Rows are points. Each copy is the shape, with its points in the same order, turned, moved and blurred by noise. Some copies are also mirrored. Which?
(in the rows, 128 means zero)

Shape, 6 rows:
[[122  96 141]
 [122  91 175]
 [121 184  52]
 [133 125  89]
 [117 136 144]
 [176 100 167]]
Copy 1, 6 rows:
[[162 122 134]
 [187 143 143]
 [ 40 115 107]
 [110 106 105]
 [135 148 141]
 [188 158  93]]
Copy 1 is: only turned
Copy 2:
[[141 156 155]
 [142 136 187]
 [ 88 155  42]
 [134 167  96]
 [115 123 140]
 [187 125 153]]
Copy 2 is: mirrored

Shape:
[[164 108  75 146]
 [162 169 149 128]
 [130 125 192 143]
 [ 75 152 138  93]
 [183 113 120 102]
 [ 87 111 157 193]
 [ 88 126 113 128]]
Copy 1:
[[116  88 102 149]
 [ 99 137 186 127]
 [170 145 184 109]
 [116 193 119  81]
 [104  82 138 105]
 [200 171 138 156]
 [137 170 102 118]]
Copy 1 is: mirrored
Copy 2 (7 x 4):
[[109  92 161  92]
 [182 138 109  87]
 [189 172 134 137]
 [137 158  70 173]
 [158  84 145 118]
 [131 210 153 141]
 [105 149 111 146]]
Copy 2 is: mirrored
Copy 3, 7 rows:
[[134 132 192 131]
 [133 176 114 108]
 [168 150  79 156]
 [103  98  81 111]
 [173 135 161  95]
 [126 137 101 216]
 [102  97 128 138]]
Copy 3 is: mirrored
Copy 4:
[[ 91 161 101  81]
 [ 91 159 186 121]
 [ 89  87 186 123]
 [178 118 180 112]
 [ 83 155 162  56]
 [106  73 122 151]
 [153 118 133 110]]
Copy 4 is: mirrored

Shape (11 x 8):
[[104  68 135 111 162 157 135 115]
 [183 158 138  85 100 133  95 162]
 [157 124 110 133  71  80 186  84]
 [ 95 140 144 199 128 156 115 101]
 [166 150 120 131 139  74 183 134]
 [133 133  52 141 150 158 131 163]
 [131 127  98 148 144 125 175 105]
 [178 175 155 123 140 140 152  89]
 [ 82 147  92 135 163 160  93 126]
 [169  63 102 143 127  58  83  84]
 [124  70 139 146  70 143 163 103]]
Copy 1:
[[113  72  75 117 136 120 115 131]
 [138 155 107  76  70 137 183 184]
 [ 98 151 148  83 126  81 204  75]
 [150 121 135 185 108 151 129  85]
 [132 157 128 108 173  79 198 136]
 [109 181  32 149 127 137 156 139]
 [107 142 105 131 157 109 160  94]
 [146 145 145  90 159 158 174 125]
 [ 96 148  89 175 116 146 111 146]
 [145 164 114  66  94  38  91  95]
 [122  82 110 114  87 100 178  61]]
Copy 1 is: only turned
Copy 2:
[[131  90 114 168  83 158  94 141]
 [119 107 116  69 136 139 115  50]
 [ 83 125  61 166  96  78 168  69]
 [130 177 164 184 123 107 101 119]
 [130  99  70 147 159  96 172  93]
 [160 161  59 118 138 141  84 126]
 [145 134  78 170 115 109 142 122]
 [167 116 129 134 112 108 176  69]
 [144 166 130 119 109 139  92 163]
 [ 94  72  89 138  88  34  74 115]
 [ 82 125  98 203  82 131 104  71]]
Copy 2 is: mirrored
Copy 3 (11 x 8):
[[ 94 102 102 133  90 172 120 111]
 [198 177 144  99  86 117 151 140]
 [123 122 162  95 191 129 179  98]
 [ 67 149 144 129 136  95  81 135]
 [143 162  97 128 178 124 175 116]
 [137 156 118 134 147 173  98 182]
 [106 146 122 129 181 162 120 121]
 [132 194 139 116 137 125 127  77]
 [107 150 103  93 114 154  66 165]
 [178  39 111 128 168 101 118  97]
 [ 86  92 179 129 131 145 164 122]]
Copy 3 is: mirrored

Shape, 13 rows:
[[135 194 184 125 119  97 108 103 110]
 [ 82 114 148 169  61 143 154 151 159]
 [135 154 129  88 130 190  66 124 114]
 [103 128 192 130  99  82 175 150 172]
 [111 101 149  57  76 118 171 152 127]
 [144  81 123 135  76 138 118 124 157]
 [ 87  62  66 158 124  87 106  98 113]
 [146 110  87 105  77 149  96 118 137]
 [169  68 161 132 126  83 119 131 103]
 [148 149 153 127 139  91 148 190 122]
 [127 156 124  78 123 168 151 122 147]
 [108  87 172 130  64  91  91 142 178]
 [118 125 131  72 113 196 147 192 177]]
Copy 1 (13 x 9):
[[ 96 117 177 122  81 150 139  93  85]
 [ 84  95 102 151 158 164 178 128 177]
 [177 170 127  95 130 185 120 161  82]
 [ 92  57 183 132 139 128 188 122 176]
 [114  93 141  79 183  94 183 130 142]
 [149  88  75 111 148 166 148 104 152]
 [115  92  48 129 123  98  68 125 157]
 [175 138  83  86 128 146 145 117 143]
 [150  33 126 122 136 110 126  89  87]
 [154 102 183 170 149 100 151 111 124]
 [141 154 171  84 166 157 137 125 158]
 [131  62 116 112  83 149 195 139 167]
 [171 146 150 105 205 163 166 170 167]]
Copy 1 is: only turned
Copy 2 (13 x 9):
[[103 193 160 132 123 157 114 188 121]
 [131  96 161  96 120 122 114 126 208]
 [119 159 152  67  85 177  92 104  73]
 [110 147 125 106 167  89 139 158 193]
 [ 71 102 151  74 147  83 153 122 123]
 [173  92 166  78 125 107 115 134 127]
 [159  69 152 180 112  92  73 101 104]
 [147  88 158  79  82 131 116 129  90]
 [152 119 167 126 198 114 107 147  89]
 [107 129 106 117 180 166 143 153 129]
 [108 154 130  80  93 135 159 102 113]
 [145 114 140  76 142  82  70 172 161]
 [108 122 101  25 119 142 142  76 143]]
Copy 2 is: only turned

Shape:
[[114 109 106 157 103 138  90  79 178 177  84 150]
 [110 108 122 139 184 157 180 160  88  72 151  98]
 [168  97  74  89 148 147 147 149 171 128 154 132]
 [140 176  78 111 132 141 139  70 130 170 134 101]
 [129 165 147 125 124 103 186 157 148 153 168 168]
 [136 130  68 126  94 149 135  67 176 104  83 104]
 [138 114 122  91 193  81  85 168  97  97 112  95]
 [141 173 169  78 178 136 120  67 137  90 108 169]
 [161 167 173  92  89 160 178  92 188 114 140 137]
 [150 142 105  99 126  74 111 106 181 145 189 127]
 [199 106  92 108  99 167 127 120 121 102 135 125]
 [187 100 173 133 168 136 105  90 138 136 125  77]
 [145 112  87 108  99 171 161  82 169 119 173 128]
 [ 91 166 139 150 100 120 147 115 182 105  85 174]
 [135 129 154 109 124 113 102  87 101 161 152  91]
 [142  84  96  77 174 110 144  69  87  82  77 109]
 [101 132 170  91 134 140  90 170 119 168  86 136]]
Copy 1, 17 rows:
[[ 93  80  77 104 116 143  86  69 145 153 122  90]
 [114 156 160 129 157 178 208 168 110 112  92 158]
 [105 104  72 150 186 122 165 121 117  88 112 156]
 [ 84 156  78 164 144 177 134  68 107 169 169 151]
 [120 160 106 152 191 129 132 140 186 185  97 162]
 [ 88 139  61 137  96 166 160  53 150 104 131 106]
 [140 133 205 166 154  97 148 102  92  87 136 135]
 [166 184 129  98 134 129 125  43 129 143 101 194]
 [114 180  63 141 132 149 111  92 199 133  98 206]
 [131 127  89 143 171  91 126 107 171 129 193 156]
 [159 115  65 173 139 183 143 105 112  89 113 148]
 [120 105 161 118 145 193 114  80 142  87 142 192]
 [105 124  30 133 127 162 156 121 133 125 145 168]
 [119 175  98 106 120 124 120  90 192 173  72 100]
 [125 117 143 157 121 160 101  92 132 157 171 174]
 [128 115 150 151 101 132 214  32 100 119 115 165]
 [ 99 128 170 157 134 115  63 116 110 153  72 138]]
Copy 1 is: mirrored
Copy 2:
[[117 130 146 156  77 116 100 116 194 153 128  99]
 [ 79 158 125 113 168 139 197 148 105  92  80 212]
 [152  97 133 112 146 108 176 121 126 162 128 181]
 [ 89 120  68 126 133 131 156  76 169 143 140 120]
 [ 84  73 111 140 165 138 153 180  87 144 137 114]
 [121 144  99  64  81 116 125 108 189 121 140 142]
 [ 95 178 154 107 222  74 140 100 109 153  77 165]
 [114 166 118  97 222 185 118 144 185 153 123 114]
 [156 121  96  82 145 172 172 175 141 117 158  80]
 [108  91 154 112 170 114 152  80 110 158 170  96]
 [185 134  95 116 137 118 141 102 128 106 127 170]
 [141 151 150 136 185 110 181  92 166  90  79  99]
 [149 106 113 104  97 168 172 108 132 125 157 152]
 [ 79 141 130 103 114 138  97 199 153 130 141 105]
 [106 162 115 144 164 138 151  67 118 134  93  85]
 [117 155 122  56 170 146 113  75 165 137  46 182]
 [119 190 122 162 162 104 133 167 123 197  74 103]]
Copy 2 is: mirrored
Copy 3:
[[ 82 172 138  97 134 127  77 109 144 144  77 155]
 [108 112  94 210 158 124 203 115 149 101 154  93]
 [ 82 160  96  87 134 167 183 149 173 102 154 121]
 [ 93 137 142 120  73 138 176 134 140 170  80 135]
 [159 195 133 135 117 129 156 140 135 140 196 137]
 [ 91 160 127 115 122 120 159 122 176  87  46 157]
 [ 76  45 141 111 140  68 165 167 145  99 178 115]
 [131 113 223 169 134 146 150 168 191 112 121 157]
 [162 206 180 140  85 156 155 139 182  92 112 105]
 [122 141 137  75  67 127 151 124 195 144 166 153]
 [123 126  98 113 118 176 164 165 151  72  95 124]
 [115  91 140 109 123 111 125 166 188 133 102  55]
 [113 185 109 117 104 181 181 105 180 107 102 128]
 [135 200 157 167 136 109 107 120 163  98 114 188]
 [137  84 159 105  93 126 132 108 126 151 121  97]
 [107  68 161 107 192 117 216 130 165  91  77 132]
 [ 74 132 186 124 130 112  95 144  84 106 161  99]]
Copy 3 is: mirrored

Shape (17 x 12):
[[121 113 121 127  24 125 105 147 106 139 102 150]
 [106  92 126 110 149 125 109 106 130 157 139 144]
 [139 145 111 117 144 165 168 143 132  48 108 110]
 [127 151 113 115 156 136 128 123 108 132 144 149]
 [141 139 110 131 138 103 143 138 121 165 113 111]
 [ 96 128 118 242 158 216  99 147 149 152 128 150]
 [141 145 135 122 122 112 112 138 141 133 115 114]
 [134 138 145 128 131 135 112 143 110 168 104 152]
 [ 97 130 131 106 146 128 128 102 123 180 102 113]
 [164 142 113 120 121 153 175 140 169  79 112 150]
 [113 139 131 108 139 103 115 143 116 161 108 141]
 [106 130 128 151 147 105 177 129 117 144 134 146]
 [127 118 155 128 159 120 119  61 115 152 124 108]
 [103 141 156 114 147 110 122 140 125 139 117 144]
 [102 120 119 163 125 105 100 138 134 145 116 144]
 [106 150 115 140 130 103 116  95 132 148  99 141]
 [ 95 129 134 116   7 167 119 142 122 174 172 143]]
Copy 1 (17 x 12):
[[123 126 192  78 124  89  85 161 151 135 173 133]
 [177 122 149 138  96 141 128 118 114 148 120 103]
 [ 92  87  80 126 149  88 133  82 118  86 117 118]
 [122 121 114 116 117 150 117 104  89 144 126 102]
 [128 135 128 136 146 148 118 103 132 170 133 146]
 [101 153 133 104  57 117 179  30 164 164 183  52]
 [134 139 135 101 155 139 131 110 138 136 123 128]
 [139 122 148 104 134 157  99  96 134 158 150  99]
 [141 119 176 151 124 163 116  93 123 153 109 117]
 [ 96 104  67 117 126 114 110 116 162  90 123 120]
 [145 134 147 119 145 144  97 108 118 165 121 108]
 [122 150 114 177 131 138 110 114 119 150 153 102]
 [170 133 159 148 119 179 142  86 102 108 134 128]
 [144 140 142 130 155 142 105 106 118 143 123  81]
 [147 171 149 116 114 109 120 102 136 159 141 107]
 [132 170 155 128 113 142 101  93 119 133 116 126]
 [ 85 112 208  88 103 126 137 205 149 148 172  93]]
Copy 1 is: mirrored
Copy 2 (17 x 12):
[[172 150 116 132  88 156 176  70  97 125 105 104]
 [159  95 135  99 138 139 109 125 162 116 121 119]
 [ 82 150 161 179 150 149 159 158 133 180 132 145]
 [145 130 140 126 142 109 104 139 131 163 129 144]
 [139 125  93 135 103 100 140 146 150 131 127 147]
 [137 162  81  94 130 202  69 188 123 192 156  60]
 [125 121 124 133 108 102 149 132 120 130 145 117]
 [166 135 108 114 128 105 133 148 114 130 112 103]
 [162 142 122 104 130 110 129 141 178 102 134 122]
 [ 82 138 148 207 132 138 121 143 117 148 124 125]
 [148 129 130  98 110  89 134 133 142 128 107 124]
 [108 144  92 116 144 126 104 130 153 136  90 148]
 [148 104 106 107 182 112 131 125 173 118 156 125]
 [126 135 133  95 133  96 127 135 131 122 110 116]
 [125 123 100  92 101 133 124 115 140 151 122  95]
 [133 139 111 119 125 105 127 107 169 138 130 101]
 [189 178 128 110  88 187 120  67  66  94 140 148]]
Copy 2 is: mirrored
Copy 3:
[[107 111 100 107 153 120 105 189  80 159 127 107]
 [124 121 113 111 116 128 171 102 147 128 146 125]
 [158 148 108 165  85 152  38 100 137 100 135 131]
 [154 137 126 135 140 131 122  96 152 118 110 140]
 [151 104 145 157 118 128 135 157 163 120 122 128]
 [158 104  77 210 163  92 143  79  93 133 203 192]
 [156 109 122 149 114 150 133 144 119 112 113 119]
 [138  94 125 145 129 123 140 119 127 161 107 143]
 [105 124 116 149 103 135 168 136 163 131 118 146]
 [192 149  90 157  90 126  65 124 134 134 129 109]
 [136 100 127 123 116 135 147 138 143 129  99 151]
 [162 149 155 134 105 111 131 135 150 138 145 166]
 [106 145 152 162  95 128 179  99 136 114 126 112]
 [146 118 126 123 101 147 144 118 123 128 107 161]
 [146 101 117 129 127 109 151 143 108 108 146 153]
 [130 135 119 143 118  97 156 145 130 101 109 145]
 [108 159  80 118 196 163 132 184  95 196 149 118]]
Copy 3 is: mirrored
Copy 4, 17 rows:
[[ 72  72 210 116 143 102  99 118 133 142 173 142]
 [ 90 144 111 130 115 134 122 120 110 141 148  95]
 [171  71 119 159 143 107 104 140 149  83  83 117]
 [131 111 101 143 135 118 119 128 109 149 139 139]
 [140 124 133 106 128 106 131 166 143 157 162 122]
 [ 38 124 111 217 114 136 170 170 177 162  78 160]
 [133 116 153 118 108 119 134 139 138 126 140 137]
 [102 105 140 141  98 100 125 157 111 166 154 137]
 [ 94 124 104  95 114  90 149 143 124 134 154 105]
 [178  64 143 167 131 130 119 121 161 127 124 106]
 [112 123 128 125 103 100 124 153 109 137 178 130]
 [135 133 112 167 149  82 136 146 138 153 166 106]
 [112 153 102 102  93  81 135  99 121 151 112 111]
 [124 117 127 147 101  98 135 137 105 126 168 130]
 [ 86 141 141 149 115 115 122 141 148 133 165 137]
 [106 125 110 127 109  95 121 114 156 144 166 136]
 [ 51  69 205 126 186 114 171  97  98 149 170 144]]
Copy 4 is: mirrored

Shape:
[[110 139 147  97 144 145  87  78 109  62 124 114]
 [130 164 108 135 106 108 106 156 145 151 131 201]
 [ 97 146 116 175 122 150 102 125 150 119 109  63]
 [157 174 120 145 156 146 112 108 130 109 136 124]
 [141 140 108 158  75 101 142 116  92 150 123 163]
 [131  87 110 198 131  62  68  64 101 194 170 143]
 [177 107 153 139 119 116  54 120 106 149 125 132]
 [118 122 109 144 123 136 141 175 143 107 115 117]
 [132 138  97 135 126 114  83 118 124 156 107 135]
 [115 108 186 157 164 175 144 108 147 143  97  99]
 [151 129 108 107 135 200 129 188 100 185 162 104]
 [128  69 103 141 110 119 149  93 146 143  95 102]
 [110 124 151 142 158  77 145 163 127 181 112 110]
 [118 144 140 144  88  71 124 160 167 173 133  94]
 [140 130 163 131 104 134 125 129 123 131  77 136]]
Copy 1, 15 rows:
[[142 146 160 114 147 128 167 107 157 113 102 188]
 [121 127  96 170 155  88 129 170 132 148 127  89]
 [113 126 129 125 107 137  88  58 134 156 140 144]
 [103 142 124 162 134 122 131  93 166  92 115 139]
 [135  98  90 161 151 155 119 173  96 130 128 120]
 [161 158 123 151 233 195  87 119 115 122 188 106]
 [145 168 149 129 142 166 121 131 137  87 120  75]
 [120  85 130 127 101  98 107 122 157 130 146 118]
 [144 125 121 145 158 130 134 104 123 130 132  89]
 [ 54 126 188  90 107 140 111 100 124 119 154 138]
 [107 110 107 144  51 144 175 130 160  91 206  83]
 [137  68 179 129 135 140 113 107 100 126 157 123]
 [103 114 112  76 144  90  81 126 110  93 168  94]
 [139 147 110 136 111  81  71 130  79 107 159  98]
 [ 97 109 139 112 118 127 124 147 108 119  96 103]]
Copy 1 is: only turned
Copy 2 (15 x 12):
[[127 122 165 113  88 120 114 119 138  61 182  83]
 [180  96  93  75 146 116 142  91 132 150 123 156]
 [100 124 215 120 150 157 117 125 136 117 120 141]
 [158 126 156 155 126 136 138 122 129 114 163 146]
 [159 122 108  90 191  79 122 151 124 119 129 150]
 [140 133 154 132 182   7  61  72 112 151  93 128]
 [179 140 178  98 143  68 150 105 116 138 137  87]
 [102 117 139 101 141 156 142 150 129 156 133 124]
 [149 126 154  99 166 109 123  78 111 120 147 134]
 [ 95 105 199 146 104 110 169 147  81 101 101 128]
 [152 183 159  85  91 125 140 157  63 185 153 176]
 [ 96 128 148 116 174 112 117 132  69 111  97  97]
 [ 88 153 132 110 145  86 185  98 122 144  91 153]
 [134 164 142  90 164 126 141 110 147 133  54 147]
 [146 110 158  93 150 103 172 147 111  97 125 112]]
Copy 2 is: only turned
Copy 3:
[[ 95 107 129 165 130  96  90 159  96 204 160 149]
 [181 132 154 125 129 178 136 176 165 163  93 153]
 [129 141 153 162 134 153  50  95  79 141 116 145]
 [140 166 148 157 109 123 112 130 127 167 152 157]
 [184  95 119 103  79 162 120 146 134 138 116 141]
 [169 109 101 163  30 106 103 136 130 148  19 184]
 [164 111 120 191  94 104  92 143 165 165  99 109]
 [142 128 143 141 169 152 109 137 115 108 128 138]
 [166 144 120 152 109 144  93 160 119 164  90 131]
 [ 90 146 144 120 139  88  86  74 124 153 102 104]
 [180 153  94 175 170 152 168  75 121 151 119  94]
 [ 97 122  88 123 103 148  83 137 105 105  89 111]
 [163 132 172 125 127 107 133 134  93 109  59 100]
 [154 110 192 159 101 180 117 134 104 116  67 103]
 [140 112 143 118 127 126  84 138 143 156 126  88]]
Copy 3 is: only turned

Shape, 15 rows:
[[ 85 130 109 140 120 162 135 143 133 183  94 145]
 [ 66 126 132 104 140 112 130 159 109 150 138 111]
 [ 95 133 153 131  60  87 107  98  94 144 141 106]
 [ 60 131 155  93  88 181 123 127 196 111  95 193]
 [ 36 130 124  81 144 122 150 164 111  83 107 162]
 [133 110 138  88 135 125  99  87 128 166 142 173]
 [ 90 152 137 138 149 132  91 137 122 113 165 139]
 [155 139 143 105 131  80 148 148 120 156 162 118]
 [ 97 102 183  66 137 102 199 236 142 140  61 134]
 [162 111 103  81 100 112 203 149 154 113 160 120]
 [118 124 142 135 148 149 104 109  61  86 172 117]
 [112 113 146 139 120 113 163  59 153 192 161 167]
 [ 63  63 128 144  95  92 128 103 164 160  98  92]
 [106 167 164  96  97  98 128 107 161  97  63 175]
 [131 142 141  98 124 135 139  96 142 162 151  69]]
Copy 1:
[[145 148  87  96  75 117 112  91 158 154 122 114]
 [132 118 107 111 127 164 117  62 129 163 134 156]
 [127 145  93 132 122 169 143 123 101 119 204 130]
 [167 161 125 114 150 108  33 108 175 122 143  69]
 [161  91 128 138 146 137  65  67 180 141 140 167]
 [124 107 112  67  96 185  80 136 114 116 135  96]
 [141  92 105 132 145 178 134 114 152 151 118 108]
 [133 104 136  97 116 155 143 119  54 147 119 149]
 [135 112 163  99 132  58  49  50  88 215 148 177]
 [130 120 188 106 119 110 124  85  67  83 103 145]
 [ 96  56 115 166 106 192 140 102 137 121 135 108]
 [123 133  51  62 110 141  96 133  84  77 119 113]
 [ 79 173  90  60 138 117 134  86 147 119 183 139]
 [151 138 140 127 142 109  52 177 141 135 170 140]
 [ 80 163 123 122 113 173 128 115  86 132 102 124]]
Copy 1 is: only turned
Copy 2 (15 x 12):
[[ 95 109 118 141 136 110 151 166 157 117 138 194]
 [ 77 120 130 165 116 168 104 148 141 133 137 155]
 [ 59 101 130 177  97 130 156 170 171 141 107  76]
 [ 75 192 144 122 146 112 185 216 107  67 139 161]
 [ 74 197 147 165  98 166 109 176 119 136 117 193]
 [ 52 133 134 131 140  95 169 112 110 147 155 113]
 [ 97 134 118 170  82 127 121 162 112 121 177 125]
 [117 101 159 183 137 131 124 100 128 147 124 103]
 [134 183 214 152 194 193 108 143 176 129 107 189]
 [149 122 161 152 150 133 132 128  77 141  56 122]
 [115 137  98 152  44 149 147 139 114 172 158 105]
 [ 70 109  94 188 188  97 197 141 108 157 133 115]
 [ 67 110  97 124 181 128 114 208 171 150 103 108]
 [ 81 218 156 171 130  83 152 168 162  98 107 119]
 [106 106  88 143 135 141 145 105 136 104 114  92]]
Copy 2 is: mirrored
Copy 3 (15 x 12):
[[149  71 154 108 138  86 100  94 118  99 121 154]
 [115 102 151 117 127  78 107  92 124 140  56 127]
 [133 135 178 153 144 135 153  63  73 170  87 141]
 [114 116 151  87 105 135 103  62 110  62 105 243]
 [ 60  81 142 121 102 104 103 129 136 131  48 200]
 [106 129 174 161 122 130 127  65 138  69 118 119]
 [ 95 147 132 156 166  89  84  83 128 125  81 162]
 [146 141 134 154 133 103 171  84 165 132  75 110]
 [114  74 107  51  47  76 178  93 187 147  78 169]
 [183 135 109 134 102 163 155 119 174 112  45 136]
 [ 83 172 142 166 155 134  72 113 139 160 102 123]
 [133  97 170 128 189 166 154  53 129  76 101 113]
 [130  79 124  97 121 138 135  60  45 123  77 109]
 [ 88 127 136 129 108 127 191  98 104  98 122 218]
 [157 170 159 101 148 116 140 102 116 106  79  98]]
Copy 3 is: mirrored
